Each row of a before or after table is a point. One or more steps were done to the points. Then noise was added and the rows were shuffled. The steps act on how far a point lies along the listed directions, d1 being the first. Write out the steps. A step turns or swaps two directions, mirrors them in a line or flattens them onto one, adds a multiple of one to another, or multiplies one. Angles are multiples of 10 degrees, from the lower direction toward the higher: turns from -170 to 170, lines from 10 to 170 but not 90. Use the fewest steps. Two steps may share a direction if one is a turn and the other turns, adds or multiplies; they go together, in the order done. Otherwise the lowest direction goes first.

Directions:
(1): [ 42 -16]
(2): [16 42]
Before:
[[ 37   4]
 [ 17  -3]
 [-30 -33]
 [ -3  -3]
 [-37   4]
 [-24  26]
 [ 19 -31]
 [ 50 -16]
 [ -1 -10]
 [-16   2]
 [ 34  36]
 [ 27 -26]
 [ 55  -4]]
After:
[[ -4  -8]
 [-39  -5]
 [ 49  79]
 [ -4 -20]
 [-20  40]
 [ 50 -14]
 [ 17   0]
 [-17  -2]
 [ 11 -53]
 [ 21 -39]
 [ 43  20]
 [-44 -71]
 [ 60  10]]
Steps: multiply d2 by 2

Directions:
(1): [-14 -28 -45]
(2): [ -6 -46  30]
(3): [ 53 -12  -9]
Before, 12 rows:
[[  0  22 -60]
 [ 23  22 -50]
 [-11  -7  23]
 [ 41   0 -26]
 [-12  -5 -10]
 [-32  30  29]
 [ 50  -5 -17]
 [-14 -31 -15]
 [  4  20 -47]
 [  3 -23 -42]
 [ -6   0  37]
 [ -2  35 -44]]
After (12 x 3):
[[ 10  89 -12]
 [ 29  75 -17]
 [-37  -8 -37]
 [ 11  72 -12]
 [ 11  31  34]
 [  4  82 -30]
 [ 45  27   0]
 [ -8  -6  41]
 [-11   9  11]
 [-12 -42  -8]
 [-16 -30   2]
 [ 53  10   0]]
Steps: mirror d1 and d3 in the line at 100 degrees; multiply d2 by 1.6

Directions:
(1): [-35 -43  13   4  19 -49]
(2): [-14  32  33  51 -28 -16]
(3): [-32   5  49 -43 -13  23]
(4): [51 -2 47  0 34 -9]
(5): [ 23  16  -6 -37 -38 -49]
Before:
[[-11  -8 -11  21   6  -5]
 [-10  -5  49 -38  -2 -29]
 [-16 -24  -4 -31  10  34]
 [-65  -9 -47 -31 -34  28]
 [ 33  -2  -7 -22  -1  10]
 [ -7   9   2  -9  10  15]
 [ -7 -19 -39 -42  -2   9]
 [-33   3 -18   2   5  44]
 [-29 -14   2  19  18  13]
 [-27 -12 -60  -4  -3 -24]]
After (10 x 6):
[[  52  -60  -53 -110   53   16]
 [  26  -41  -45  -28   39   29]
 [ -21    7   -2  -15  -31  -21]
 [ -35  -32   38   10   30   -9]
 [  11   -7  -39  -34  -11  -35]
 [  42    3    1  -81   21    6]
 [  55  -40  -14  -86   12  -57]
 [  -6   -7  -19  -11   12  -14]
 [  14  -65  -56  -82   29   -3]
 [  -3   17   10   -4  -25   -1]]
Steps: mirror d1 and d3 in the line at 40 degrees; multiply d2 by 3; turn d4 and d5 by -120 degrees

Directions:
(1): [ 41 -21  22  22  17 -17 -51  42]
(2): [-23  57 -11 -35  19 -32 -36  12]
(3): [-14 -49 -16 -33  36  12 -35 -37]
Before:
[[  0 -34   9  30 -33  24  25   7]
 [-19 -36 -22 -46  39   4 -12 -75]
 [ 10   7  -2 -11  26 -46 -54  21]
 [ 26 -58  16  10  29   3 -40  -1]
 [ 36 -96  -4  14 -21  63  41 -44]
 [ -4   3   4  46 -44  45  67  18]
 [  2 -76 -35 -45  39  12 -36 -14]
 [  0  31  13  -9  -4 -35  26  16]
 [-29 -85  -6 -33  59  32 -33 -69]
 [ -8  75 -18 -12 -14 -11  60  16]
 [ 37  21  14  31 -34 -44 -12  36]]
After, 11 rows:
[[-18 -12   8 -16  45  -3 -42 -18]
 [-14  18 -14  -3 -40 -17  31 -28]
 [-16 -25 -15   3 -19   7  59 -37]
 [ 54 -24  11  34   7   5  15  36]
 [  3  64 -15 -59  33 -45 -81  27]
 [ 12 -15  21   9  -5 -17  30   3]
 [-24  31  -4 -16   2 -19 -35  26]
 [ -9 -20 -36 -41  16  -1  -4  -3]
 [-39  26 -13 -34  11  -3   9 -31]
 [ 27 -36  12   1  24 -14 -27 -19]
 [ -5  45   1   1  15 -15 -48  60]]
Steps: turn d1 and d2 by 170 degrees; multiply d3 by 0.4

Directions:
(1): [ -8 -14 -49  18  62 -22  -8  27  23  24  43]
(2): [  8 -31  -4   2  -9   6   7   7  38  69 -60]
(3): [ 10 -47 -27 -16 -69 -32   2  12  23 -16  33]
Before, 12 rows:
[[   5  -54    0  -21  -36    5    5   -9   33   33  -43]
 [  -6   21   11   20   72   22   -9   -4  -26   -4  -14]
 [  -4   50   17   19   41    3   -2  -12  -59   -1  -20]
 [  -8   44   44  -21  -55    3   -6  -38  -77 -121   71]
 [ -12   20   -3   -4  -29   33  -15   -3   -6  -30   14]
 [  21   24   17  -26  -72   21   -1  -25  -30  -52  -23]
 [  22  -45  -11  -17  -46  -14   12  -33    4  -26   17]
 [   3   90   42    1   12   47   -3  -57  -44  -29  -31]
 [  17   25   62   -3 -100   22   17  -42  -19  -41  -51]
 [  -7   40   38   10   44   43   23  -21  -34  -14  -16]
 [   2    4   14   -2   -3    8   12    1   -9   -2  -44]
 [   5  -28  -10    5    2   -3   23   13   23   21  -31]]
After, 12 rows:
[[   3  -11   15    5   14   14   -2   -6   -5    5  -32]
 [   5   68   18   -3  -10   22   -8  -45  -37  -53   17]
 [  -3   17   30    1   14   29   23  -18  -24  -24    6]
 [  11   42   -8  -18  -20    5  -10  -17  -41  -82   40]
 [ -11   19   -4   -4  -33   37  -14   -7   -3  -24    8]
 [  19  -27   -5   -9   -5   -5    9  -35  -10  -25   23]
 [   2  -16  -31   13   34  -14   14   23   15    4   14]
 [   1   23   15   15   -3   -6    0   -6  -43   -7  -21]
 [  -9    6  -10    1   27   -6   12    8  -22  -26   11]
 [ -12   51    2   21   -1  -15    2  -19  -41 -100   82]
 [   1   42   82  -29  -94   23    5  -58  -67  -88   -6]
 [ -14  -29  -36   -4   46  -21  -10   13   11   -6   51]]
Steps: swap d1 and d2; multiply d3 by 0.4

Directions:
(1): [ 19  20 -40 -54  37  25  27  26  43 -28  11  23]
(2): [ 38 -51   4 -39 -14 -27 -30 -26   7 -20  56 -17]
(3): [-11 -24  22 -49 -58  34  38 -27   1  19 -25  29]
Before, 9 rows:
[[-21  26 -15 -26 -17  35  27   9  15  10 -15  25]
 [ 23  33 -44 -45   6  52  43  16  43 -17 -12  39]
 [  0  15  -3 -23 -12   1  33  24  31  -4  -1  15]
 [ 37 -39   6 -42 -17   2  -9 -44  -5   8  18 -35]
 [-10  32  -4  15  29   1   9  22   4  11 -30  -5]
 [ 12  36 -44 -10   6  14  36  16  14  12 -30  23]
 [ 57  31 -96 -53 107 -17   8  56  53 -63  68   7]
 [ 18 -27 -41  19  71 -62 -79  25  16 -35  68 -50]
 [-33  -2   2 -25 -11  26  36   2  17 -10 -17   6]]
After (9 x 12):
[[ 37 -31 -10  -4 -38 -35 -17 -30 -13  13  26 -15]
 [-20 -36  18 -19 -31  -4   7 -17   5  -9  10 -12]
 [-50  30 -20  84  50 -25 -33  37 -15  17 -27 -24]
 [  1 -20  27  -1 -45 -29   0  -3   3   5  16 -13]
 [ 25 -42  30  26 -65 -19 -30 -52 -31  13  20 -22]
 [ 23 -23   2 -25   9 -23 -19  -6  12  -6  22 -21]
 [-11  32   0  16  11  33  23  -7 -14  37 -55 -13]
 [  1 -24  10 -21 -42  -6 -13 -25  -2   7  24  -7]
 [-13 -26  35 112 -20 -79 -57 -33 -89  34  11 -56]]
Steps: turn d1 and d2 by 160 degrees; multiply d3 by 0.7

Directions:
(1): [ 36  14 -13  14   2  42  60 -11   1  22 -18 -49   3  21  43 -17 -32  63]
(2): [-22  27 -35  -4 -15  65   4 -55 -39  20 -53  13  11 -28 -22  21   6 -36]
(3): [ 18  -4 -31 -17  -4  63 -42  53 -13  23  37  48 -18 -30   8 -35   2  33]
(4): [-18   0  21  41   6   3  -4  -2   8  30 -35 -10 -89  11   8 -43  57  -9]
(5): [ 12   7  38 -38 -10  33  25  25  52 -37 -18 -33   0 -58  -7 -39 -11 -43]
(6): [  2 -34 -10   7 -12 -32  37  -9 -23  70  34   6   5 -29  30 -36 -34 -58]
Before (13 x 18):
[[ 17  16  51 -48  -9 -31  30  12  69 -85 -14 -40  19 -41 -25  24 -25 -53]
 [  6 -30  16  -4   2  -1   0  38 -14  39  16  29 -21 -16  15 -32  14   9]
 [  2 -15 -13 -27  12 -20 -34  29 -18  -7  69  44  12  -6  -3  10  -4   1]
 [ -9  27 -23  24  -2  -2  12 -42 -17  16 -32 -27 -28  32   3   9   3  13]
 [-19   4  40 -64   4 -32 -50  27  34 -87   8  35  27  -6 -64  11   1 -32]
 [-22   5  -6  16  -5  -9  -2 -56 -23  25 -39  -1 -23  -3  11   4  21 -74]
 [-14   8  88 -27   0 -47  28 -12  80 -93 -19 -62  36 -15 -24  11  -6 -55]
 [-30   2  18  22  10 -57   1 -19  11 -17  -4   1  -1   5 -21   3  18 -20]
 [-23   2  12   7   2 -34 -51 -13  -4 -32 -10  31   6   8 -38  31  37 -52]
 [-21  -7  30  59  12 -35  44 -45   1  25 -24 -46 -43  40  15  -1  31 -23]
 [  9  -3  46 -31  -8 -55  -2  32  40 -75  31 -23  81   5 -51  35 -26 -14]
 [-25  18  18   6  -2   2   1   4  30 -23 -36 -12 -48  17 -24  14  60 -10]
 [  7   2 -39  10   8  -1 -24   8 -28  29  20  65  19  10  11   1 -29  10]]
After:
[[ -8  31 -23  19  -2   6  13 -44 -12  11 -39 -32 -38  21   8  -2   6   0]
 [ 28  17  48 -45  -4 -36  24  10  69 -83   1 -33  29 -31 -19  30 -36 -38]
 [  1 -24 -20 -18  13 -30 -44  23 -24  -4  80  48  21   5  -1  20 -13  16]
 [  8 -28  24  -4   2 -10   4  42 -15  40  18  26 -24 -11  20 -37  21  12]
 [-31  -7  12  33  10 -65  -7 -21   3 -13  -2   7  -1  15 -20   8  16 -12]
 [-33  19  14  15  -4   3  -4   0  26 -11 -37  -8 -64  22 -27  13  69  -8]
 [  5   5 -43   4   9  -3 -27   7 -23  28  16  69  24  13  10   2 -30   8]
 [-34   1  -4  26   6 -47 -61 -26 -20 -15  -7  42   0  30 -33  47  42 -39]
 [ 19  -4  37 -29 -11 -69  -9  36  31 -83  47 -16  94  18 -53  52 -37   1]
 [-20   1  27 -48  10 -47 -63  21  15 -73  27  50  32  20 -57  32  -2  -8]
 [-25  -2  39  62   9 -33  48 -48   9  27 -35 -53 -64  33  16 -13  38 -27]
 [-19   4  84 -23   6 -58  31 -11  78 -95  -6 -55  43  -2 -19  12  -8 -45]
 [-30   7 -11  22  -7  -8  -5 -64 -34  31 -53   2 -28   0   8   2  28 -83]]
Steps: add 0.5 times d1 to d5; multiply d2 by 1.3; multiply d4 by 1.3

Directions:
(1): [ 17 -40  -1  55 -16  49  -6   7  58   3 -24 -41  -5 -53  17  11  10  15
 -55 -10]
(2): [-31  46   5  -3 -14  17  -8   5  -3 -29 -59  62  -9  -7   2  -6  75 -25
 -32 -27]
(3): [-37  36  35  21  14 -10  32  42  -7  21  24 -17  25  44  53  39  21  39
 -42  24]
(4): [ -2  18  81  28  48 -53  -1 -53  11  13 -20  14   9 -54 -11  15 -16   0
   2  -1]
Before:
[[  0 -16   8  17  12   1   9  17  -7   4  31 -49   7  18  21   6 -26  39
    1  12]
 [ 15 -20   6  34   7  11  21   5   7  25  37 -46  20  19  36  38 -30  25
  -22  26]
 [ 14 -22  24  37  13  23 -12 -13  33   2 -33 -13  -7 -58   1   4 -19  -3
  -16 -12]
 [-21  20  81  20  41 -49  43 -14  15  30  17   5  10  -1  30  20 -32  39
   -6  23]
 [ -8  -2  22  50   7   3  29  32  12  10  40 -41  11  13  41  18 -18  35
  -37  29]
 [ -3  15 -26 -23 -17  -6 -18 -15 -12 -14 -59  37  -8  -7 -52 -42  48 -54
   23 -11]
 [  0  -1   2   2  -9  -8 -12  -8  -9  -5  17  11  -5  42  14  -1   2 -13
   -1  18]
 [  1  17   3 -19  22  -5  -7  -3 -36 -14   5  36   2   8 -11 -15   2  -9
   22  -6]
 [-12  11 -28 -29 -16   0 -14  29  -7   3  -1 -14  -6  26   2 -15  13  -7
   23   4]
 [-18  11  64   1  45 -83  23 -14 -25  39  43 -15  29   4  -5  57 -45  20
   34  41]
 [ 12  -2 -44 -44  -1   4 -30 -51 -21 -43 -49  61 -23 -13 -78 -44  10 -71
   59 -38]
 [ -5  16 -11   8 -30  27   6  22   4  13   0  -5   6  31  34  19  29  -2
  -18   8]]
After, 12 rows:
[[ -38   37  -32  -68  -14  -14   48   55  -53    5   56   31    1  119
    29  -12   -7   22   33   30]
 [ -28   51   -4  -14   -7    4   19   17  -40   -9   -2   42   13   59
    28   22   43  -11  -16    6]
 [ -17   27   29  -10   16  -34  -15   -8    1    8  -22    3    0  -14
    -5   -5   11  -10   21    0]
 [ -10   42   45   -1   13  -38   11  -20  -19   23    8   15   16   22
    18   25    2   -5   16   16]
 [ -52   48  -57  -85  -30  -21   23   69  -88   -7   44   41   12  120
     1   21   33  -12   44   28]
 [ -35   44    7  -14    4   -2    5   22  -39  -25   -9   26    0   41
    16   -6   38   10   -1   -6]
 [  12   -2    2   -9   22    0   -6   -2  -24   -5   16   12    3    2
    -8  -11  -17    0   21   -1]
 [  26  -52  -30   36  -22   71  -12   22   44   -2  -19  -46  -12  -39
    13   -3  -17    6  -28   -9]
 [ -46   64   14  -13    6  -25   30   39  -50  -15   26   39    8   68
    27    1   27    3   -5   22]
 [  46  -62    2   39    4   -3  -16  -36   47   26  -25  -60    1  -67
   -44  -20  -30  -13   12    9]
 [  -7   14   18    0    3  -24  -13  -20  -16   -7   11   26   -3   38
     8    0    5  -17    3   16]
 [  67 -104  -27   58   -2   54  -33  -60   81   -9  -42  -55  -20 -110
   -55  -15  -44  -24   -3  -33]]
Steps: add -1.5 times d3 to d1; turn d2 and d4 by 150 degrees

Directions:
(1): [ 42  -7  40   8 -84  31 -11   8  16  -1   9 -50  12  59 -48 -24  -5 -40
  11  -5 -40  30   7  65  30  17  -9   1 -23 -18 -14  -9]
(2): [  2  17  67 -16  12  -1  11  43  75  60  25 -28 -55 -27  30  -5  14  49
 -31 -38   2   2 -13  11  18   1  49 -18  12 -30 -10 -11]
(3): [-17   7  -4  67  28   7 -41  21  32  46 -17  56  35  19   7 -24 -28 -39
 -21 -28 -39  -3  11  12 -31 -11  43  33 -25  -6  -8  73]
Before, 14 rows:
[[ 13 -15 -39  24 -28  12   0 -26 -33 -34 -11   1  55  49 -49 -21  20 -47
    3   9 -30  13  16  21   8   8 -41  20 -13  18  10  17]
 [-17   2 -37 -37  68 -39  38 -24 -28 -30  13  31 -38 -62  47  31  13  43
    2  19  76 -24 -23 -78  -9  -5 -15 -13  27  35  13 -29]
 [ 21 -18 -34  -3 -29   9   5 -34 -23 -22 -20  -9  52  57 -40 -24  -9 -39
   -1  10 -34   3  15  10  16   2 -38   5 -35  -7  15  25]
 [ 13 -24 -46  40 -75  28 -47 -14 -30  -6   2   9  74  68 -74 -25 -47 -84
   27  12 -28  23  21  69  -4   5 -21   2 -22   7 -10  34]
 [ -4 -10 -70 -17  38 -29   6 -57 -65 -61 -11  34  -1 -33  14  21  26  27
   31  45  45  -7  -1 -77 -35 -13 -37 -19  27  26  35 -27]
 [-23   7 -15  10  60  -1  34   9   1   7  -7  20  23 -24  17  -9  -5  31
  -30  -5  18 -14   2  -9 -19   1  34   6  -2 -15   0   8]
 [ 18 -16 -52   3 -63  23 -28 -49 -80 -74 -23  -4  54  66 -75   0 -13 -91
   33  43  -2  15   6  18  -4  19 -76   3 -30  21   2   2]
 [-43  21 -11   3 107 -14 -11  22  36  39  -8  62 -37 -53  60  25  -3  56
  -22  -4  24 -42  -1 -53 -28  -7  58 -13  46  -2  -8  37]
 [-18   9   2   1  56 -24  -6  11  26  26  29  35 -14 -33  30   3   5  19
  -23  -6   6 -15  14 -23 -10  -2  16 -11 -12 -25  -7  12]
 [  5 -26  11 -16 -37  22  11 -24 -25 -43  25 -26   6  12 -21  -8   3   3
   25  34  10  33  -1 -12  19   0 -35  -6   3   5   1 -34]
 [ 18   7  23  -5 -13  23   2  43  23  25  17 -40 -25  -4  -3 -12  11   7
    0 -23  10  -7  -3  16  22  -9  13 -21   8 -15 -12 -28]
 [ 12 -13 -10 -57 -56  -8  45 -30 -54 -90   7 -41  -8  -1  -9  27  18  26
   39  43  38  19  -8  -9   9   7 -64  -6  18  34  10 -77]
 [-60  15 -79  29  90 -36 -16 -38 -26  23 -11  65  20 -45  52  -1 -21  11
  -10  10  43 -22   4 -59 -48 -24  18  26  -5  19  31  45]
 [-15 -17 -60 -18 -37  -7  11 -56 -67 -81 -14   2  20  36 -37  44   3 -21
   30  36  -1 -10   7 -33  10   2 -49 -25   6  27  26 -15]]
After:
[[ 23  -7  11  -7 -40   5  -8  -6  -5 -20  33 -19  12  32 -32 -10   5 -27
   10  18 -16  13  21  28  20  19 -34 -14 -33 -24 -13 -20]
 [-49  -5 -69 -47  72 -38  19 -13 -37   2   9  34 -19 -81  35  38   0  63
    0  17  80 -28 -14 -56 -18 -17   0 -43  55  25  17 -20]
 [-57   2 -57  42  51 -16 -21 -18  -5  -2 -20  85  25   6  18  29 -13 -17
  -18  -9 -19 -30  10 -58 -35 -18  24   2   0  17  21  68]
 [ 29 -11 -16  68 -35  25 -36  -8   1  -5  -5  41  50  70 -35 -38 -35 -99
    8  -7 -38  16  12  35 -15   5  -1  38 -49  15 -12  55]
 [-61  14 -66   3 116 -34 -15 -16 -29   2 -22  84  -3 -58  42  33  -2   5
  -26   3  62 -41 -14 -86 -55 -17   3   3  10  22  10  38]
 [-32   1 -54 -11  69 -25  24 -19 -20  -7  -9  37   4 -37  21   8  38  33
  -22   0  24 -19  -1 -51  -9  -7 -15   4  24  25  22   8]
 [  9 -12 -70  21 -59   8 -20 -68 -80 -48  -8 -13  61  51 -43 -21 -28 -62
   40  48   4  23  19  24  -5   4 -55  22 -34  23  20   7]
 [-34  -6  13  29  43   5 -12  10  30  26  13  41   6 -18  34 -14  -8  15
  -17  -3   2  16   1 -39 -18 -21  30  10  -1  -1  -3  27]
 [-38  10   2  66  45 -10 -29  30  48  38 -15  78  25  -6  43 -14 -30  -9
  -27 -31 -24   0   5  -7 -58 -21  58  57 -15  10  -4  71]
 [ 47 -13   6   1 -88  48 -21 -16 -24 -45  -5 -37  26  83 -71 -12 -14 -52
   43  36 -38  16  16  57  27  32 -35 -12   0  -7 -21  -7]
 [-25  -1 -49 -32  67 -25  33 -24 -12  -1 -19  26   4 -26  31   4   7  34
  -28   4  17 -29   0 -61  -6 -12 -10  -8  -1  -1  29  19]
 [ 14  -6 -10   3 -21  22  27 -13 -27 -28  -4 -24  45  27 -35 -18 -12 -11
    1  11  -2  14  12  34   5  18  -7   4 -18 -17  -4 -16]
 [ 13   7  26   3  -4  20  -2  49  30  28  17 -32 -24  -7   1 -17  12   6
   -3 -24   2  -8  -1  12  20  -9  20 -18  10 -22 -12 -15]
 [  1 -12 -52  75  10   5 -57 -32 -23  -6 -32  70  61  45 -15 -27 -15 -58
   11  12 -40  11  19 -13 -56 -13  10  27 -20   7  16  61]]
Steps: turn d1 and d2 by -130 degrees; turn d2 and d3 by 160 degrees
